Rows are points. The last column is the point's height on a tilted bowl or saddle (a function of degree 2), plus a little noise. Along how many of its main directions does it bend up, bend down or stay straight?
In the rows, zero is written as 128.

Points:
[[183  92 151]
 [132 153 131]
 [153 135 136]
 [147 126 125]
 [176 124 158]
 [143  43  80]
 [100 153 130]
 [139 119 117]
 [121 131 116]
 [ 49 104 166]
 [220  99 234]]
Directions: 1 up, 0 down, 1 straight

Points, 10 rows:
[[148  76 145]
 [191  73 155]
 [126 155 123]
 [112 122 122]
 [127 133 131]
 [ 38 129  16]
 [132 112 137]
 [149 195 111]
 [124 204  92]
 [115 117 125]]
Directions: 0 up, 2 down, 0 straight

Points, 15 rows:
[[ 51 126  92  68]
 [109 175 134 113]
 [197 162 120  71]
 [152  74  97 197]
 [ 78 137 147 103]
 [112 185 148 124]
 [138 130 102 124]
 [162 100 183 210]
 [190 132 139 113]
 [102 134 123 108]
 [175 161 111  93]
 [ 60 160  51 145]
 [ 41 180 100  95]
 [179 124 167 151]
 [157 130 121 120]]
Directions: 2 up, 1 down, 0 straight

Points (17 x 4):
[[131 109  76 154]
 [144  95  86 160]
 [ 61 126 113 137]
 [141 215 183 198]
 [ 89  52 110 153]
 [114 192 167 164]
 [127 154 113 139]
 [ 94 118 130 130]
 [ 69  82 141 141]
 [164 146 110 160]
 [183 189 148 191]
 [169  52 192 226]
 [156 101  85 166]
 [151 115 127 151]
 [ 88 168 113 140]
 [106 188 116 149]
 [ 90 157 115 136]]
Directions: 3 up, 0 down, 0 straight

Points (18 x 4):
[[151 131 127 129]
 [155 130  96 118]
 [225 219 115 127]
 [141 150 104 121]
 [124 119 155 154]
 [ 91 159  91 107]
 [ 42 158  84  82]
 [111 103 145 147]
 [151 122 115 124]
 [165 202 199 161]
 [103 115  69  79]
 [138 127 155 147]
 [ 99 150 113 131]
 [109 121 141 151]
 [119  91  51  71]
 [103 177 177 208]
 [ 94 109 200 224]
 [150  63  95 105]]
Directions: 1 up, 1 down, 1 straight

Points:
[[ 82 153 167 152 140]
 [137 157 111 181  87]
 [ 38 143 113 123 117]
 [148 163  81  77 111]
 [111 165 104 149 110]
 [127 108  77  97  97]
 [111 142 123 210  59]
 [102  80 135  92 135]
 [153 191  83 168  91]
 [183 165 119 131 107]
 [106 110 126  93 137]
 [ 96 108  90 159  65]
 [215 149 189 112  94]
 [170 137 141 115 122]
 [129 141 151 171 105]
 [161  81 187 145  93]
 [126 237 152 127 157]
 [203 151 116 170  73]
 [125  59 228  59 175]
 [146  48 147 186  30]
 [135  95 111 140  92]
 [124 100 156 120 131]
 [167 122  99 133  95]]
Directions: 0 up, 2 down, 2 straight

Points:
[[124 114 168  69  98]
 [183 102  71 107 119]
 [153 123  64 135 112]
 [ 87 117 148 126  74]
 [159  91 107 137  96]
 [154  86  65 179 135]
 [205 131  64 120 107]
 [141 116  63 193 104]
 [ 98 139  84  79 109]
 [143  72  85  65 126]
 [116  92 137 156  81]
 [181  77 192  90  89]
 [120  94 106 118  90]
 [ 88 119 141 107  80]
 [176 183 139  65  94]
 [203 174 127  94  51]
 [ 99 182  94 162  92]
 [129 140 111 108  87]
 [147  73 173 211 113]
 [ 93 126  89 150  70]
 [145  98 106  52 105]
 [131 159 154 174  55]]
Directions: 2 up, 1 down, 1 straight

Points, 22 rows:
[[125 125  70  40 128]
 [ 85 122 138  41 119]
 [154 155 151 118 113]
 [180  71  68 104 177]
 [122 113  73 123 128]
 [162 167 128 200 150]
 [118 177 120 130 102]
 [197 163 183 162 164]
 [167 103 166 159 181]
 [124 140 104 118 105]
 [150  83  73 130 158]
 [122  58 144 103 180]
 [139 110 171 175 189]
 [162 192  78 194 116]
 [136  37 131 138 218]
 [ 70  94 106 165 172]
 [161 115 145 142 144]
 [ 95 156 155 160 148]
 [154 114  94 117 121]
 [ 72  75 104 104 155]
 [ 96 136 110 112 112]
 [151  63 184  56 205]]
Directions: 3 up, 0 down, 1 straight

Points:
[[ 54  55 177 169 112 110  54]
 [100 225 127 114 166 143  99]
 [151 121  49  85  55 145  85]
 [ 64  76  67  59 117 149 102]
 [160  83 175  81 117 107 108]
 [130 127 126  99 114 168 128]
 [154 136 147 112  93 124 120]
 [172 124 225 172 177 173  66]
 [130 167 166 152 121 143 113]
 [132 196 193 113 124 146 110]
 [168 172 175  97  27 196  72]
 [140 156 135 195 113  90  80]
 [171 152  83 158 179 148  92]
 [129 117 104 157 184 198  93]
 [123 126 125 136 105 137 121]
 [138 113 132 136  89  98 108]
 [143 146 169 108 172 102 115]
 [101 176 134 190 148 117  88]
 [108 204 161 107 175  84  92]
 [157 123 162  82 148 167 125]
 [126  70 198 145 150 174  86]
 [140 188 208 143 154  94  86]
 [123 103 161 182 187  34  43]
 [ 95 194 179 105 139 174 110]
 [155 142 126 182 151 155  95]
 [150 113 108 123 108  93 114]
 [215 118 116  84 129  97  98]
 [113 125 120 171 164 102 101]
 [101 149  79  49 125 123 118]
 [ 97 147 120  98 191 134 123]
 [192  97 111 163  80  73  65]
 [138 130 169 126 101  56  90]
 [175 139  97 100 127  98 114]
 [ 44 153 159 163  94 138  81]
 [124 128 143 169 105  98  99]
 [114  59 124 202 101 158  59]
 [136 153  90 127 107 101 113]
 [149  25 185 142 110  63  43]
 [160 126  43 128  73 150  84]
 [141 123  92  79 130 129 129]
 [106  98  65 139 147 135 113]
 [151 207 146 115 102  81  92]
 [152 181 150 103 237  99  80]]
Directions: 0 up, 6 down, 0 straight

Points (39 x 7):
[[163 153 148  93 115 137 103]
 [121 200 174 105  95 165 146]
 [137 135 141 174 110 158 114]
 [ 77  70 216 110 128 106 192]
 [158 197 119 102 105 138 121]
 [173 172 118  68  87 171  84]
 [217  93  59  81  90 112  63]
 [134 106 205 140 148 136 140]
 [158  42 112  80 100 145  54]
 [133 113 128 123 151  94 120]
 [179 139 121 150 132 106 124]
 [217 191 146 140 163  79 196]
 [117 142  67  96 175 151 111]
 [143 118  80 178 104  35 223]
 [195  70 184  86 138 140 124]
 [120 137 150 121 183 127 109]
 [138  71 101  95 143  93 117]
 [154  98 112 141 103 140  89]
 [113 172  50 188 138  95 176]
 [161  16 111 110 133 193  94]
 [165  81 170 229 125  80 209]
 [ 87 152 130 158 104 104 142]
 [129  98 110  82 198 120 131]
 [133 176 149 139 160 130 106]
 [125 186  75  55  78  86 164]
 [145  94  45 145 183  59 200]
 [129 176 136  95  91  82 157]
 [164  98 174  64 142  90 145]
 [191 181 118 136 139  79 170]
 [173 144  89  96 173 149  97]
 [118 158 114 144 152  99 121]
 [214 129 108 169  97 220 112]
 [138 142 120 169 104 167 108]
 [134 119 126 117 123  78 131]
 [114  87 155 207  94 154 163]
 [138 119  93 101 178  46 184]
 [ 97 122 129 156 141 117 117]
 [153  90  83 119 120  80 125]
 [170 131  74 196 141 114 148]]
Directions: 5 up, 1 down, 0 straight
